Each row is a point. Any point is a mix of the corners, with weights that add up to 1. It lies inside the corners' shape when no weight is negative. Say inside or outside, and name the corners with a negative weight.

Corners:
(1): |  146 |    9 | -189 |
(2): |  50 | 280 | -41 |
(3): |   30 | -534 |  247 |
(4): | -132 |  193 | -222 |
Points:
|  -32 |  375 | -298 | -> outside (3)
|  44 | 214 | -38 | -> inside
|   33 | -408 |  179 | -> inside
|  -51 |    3 | -101 | -> inside
|  -84 |   50 | -125 | -> inside

Corners:
(1): |  472 |  -99 |  -82 | -389 |   78 | -264 |  355 |  205 |
(2): | -131 |  -30 |  123 |  226 |  311 |   72 |   88 | -367 |
(3): |  387 | -187 | -433 | -264 |   81 |   62 |  -39 | -176 |
(4): |  182 |  -33 |  563 |  -78 |    8 | -300 |  109 |   53 |
(5): |  -92 |  448 |   80 | -159 | -361 |  373 | -141 |  -37 |
(6): |  -78 |  -34 | -205 |  -31 |  -94 | -133 |  -20 |  -83 |
(7): | -476 |  -70 |  124 |  -74 | -280 |  213 | -325 |  295 |
(8): | -199 | -146 |   61 |  -97 |  368 | -251 | -205 |  -11 |
(9): |   28 |  277 |  153 | -321 | -186 |  159 |  260 | -421 |
Points:
|  -44 |    2 |  109 | -161 |   33 |   28 |  -30 |   -5 | -> outside (6)
| -184 |  -17 |   64 |  -67 |  -14 |   51 | -130 |  -39 | -> outside (1)
|   32 |   97 |  114 | -104 | -107 |   54 |   52 |  -93 | -> outside (8)
| -117 |   15 |  -47 | -127 |    6 |   37 |  -87 |  -37 | -> outside (4)
|  406 | -187 |  193 | -274 |   -1 | -315 |  247 |   34 | -> outside (2, 5, 8)

Corners:
(1): |  212 | -229 | -260 | -301 |  -23 |  225 |  -41 |  201 |  -21 |   82 |  165 |   78 |  212 |  -41 |
(2): | -191 |   38 | -185 |  343 |   71 |  299 |  -37 |   50 |  356 | -252 |  131 |  210 | -336 | -358 |
(3): |  362 |  -12 |  -66 |   16 |  -91 | -321 |  234 | -138 |  317 | -386 | -272 |  -47 |  312 | -131 |
(4): |   70 |  -18 | -204 |   27 |  160 | -210 | -116 |  160 |   90 |  640 |  -54 | -187 |  388 | -124 |
(5): |  101 |  353 |  -11 | -406 |  293 |  104 |  -63 |  331 | -296 |  230 | -237 | -229 |  225 | -100 |
(6): |  253 | -116 |  -91 |   61 |  117 | -107 |   79 | -545 |  306 | -143 | -425 | -468 |   99 |  171 |
(7): | -148 |  -85 |  318 |   78 |  133 |  271 |   64 |  -42 |  281 | -169 |  277 | -246 |  114 | -210 |
(8): | -101 | -155 |  122 |  -51 | -383 |  191 | -199 |  115 |  424 | -100 |  -59 |  -12 | -237 |  -83 |
(9): | -397 |   25 |   30 |  -22 |  -49 |   30 | -487 | -127 |  176 |  -94 |  276 |  134 |   47 |   16 |
(10): |  136 |  217 | -253 | -264 |  202 | -105 |  432 |  218 |  173 |  227 | -255 | -135 |  343 |  293 |
(11): |  372 | -379 |  268 |  224 |  111 | -495 |  406 | -216 |   44 | -565 | -240 | -456 |    6 |  334 |
(12): |  316 |   23 | -158 | -620 |  420 | -106 | -145 |  436 |  173 |  308 |   66 | -193 |  190 |   10 |
(13): | -341 | -330 |  202 |   53 |  172 |   71 | -113 | -185 |  298 | -295 | -148 |  385 |   16 |  -99 |
(14): |  -63 |   43 |  302 |  100 | -154 |   73 |  -29 | -369 |  233 |  122 |  132 |  308 | -164 | -205 |
(15): |  571 | -174 |   32 |  165 |  199 |  117 |    0 |  -46 |  565 | -137 | -457 | -181 |  335 |  579 |
Points:
|   29 |  -69 |   10 |  -24 |  131 |   -4 |   52 |   24 |   31 |   53 | -196 | -272 |  277 |  178 | -> outside (2, 3, 12, 14)
|  11 | -26 | -23 | -39 |  30 |  45 | -87 | -31 | 247 |   1 | -52 | -11 |  94 | -37 | -> outside (11)
|  29 | -58 | -38 |   4 | -48 | 107 | -46 | 145 |  85 | 161 | 105 | -19 | 100 | -11 | -> outside (3, 6, 12, 13)
|  113 |  -24 |  -83 |  -23 |  -17 | -105 | -127 |    3 |   70 |   63 |   50 |  -39 |  -49 | -155 | -> outside (7, 10, 13, 15)
|   15 | -144 |  101 |  101 |   40 |  100 |   58 | -100 |  232 |  -75 |  -83 |  -54 |    2 |  -12 | -> outside (3, 9, 12)
|   57 | -198 |  -37 | -124 |  -10 | -249 |    8 |  -89 |  204 |   -6 |  -87 |   34 |  171 |   48 | -> outside (2, 5, 7, 15)
|  -31 | -199 |  134 |   74 |   52 |   95 |   -1 | -164 |  340 | -240 |   32 |   49 |  -98 |  123 | -> outside (3, 4, 5)
|  77 | -85 |  35 |  -4 |  42 |  23 | -82 | -42 | 190 | -49 | -60 | -74 |  69 | -78 | -> outside (10)
|  111 | -127 |  -28 |    0 |   62 |   77 |  -54 |   34 |  223 | -101 |  -36 |  -84 |  109 |  -43 | -> outside (10, 14)
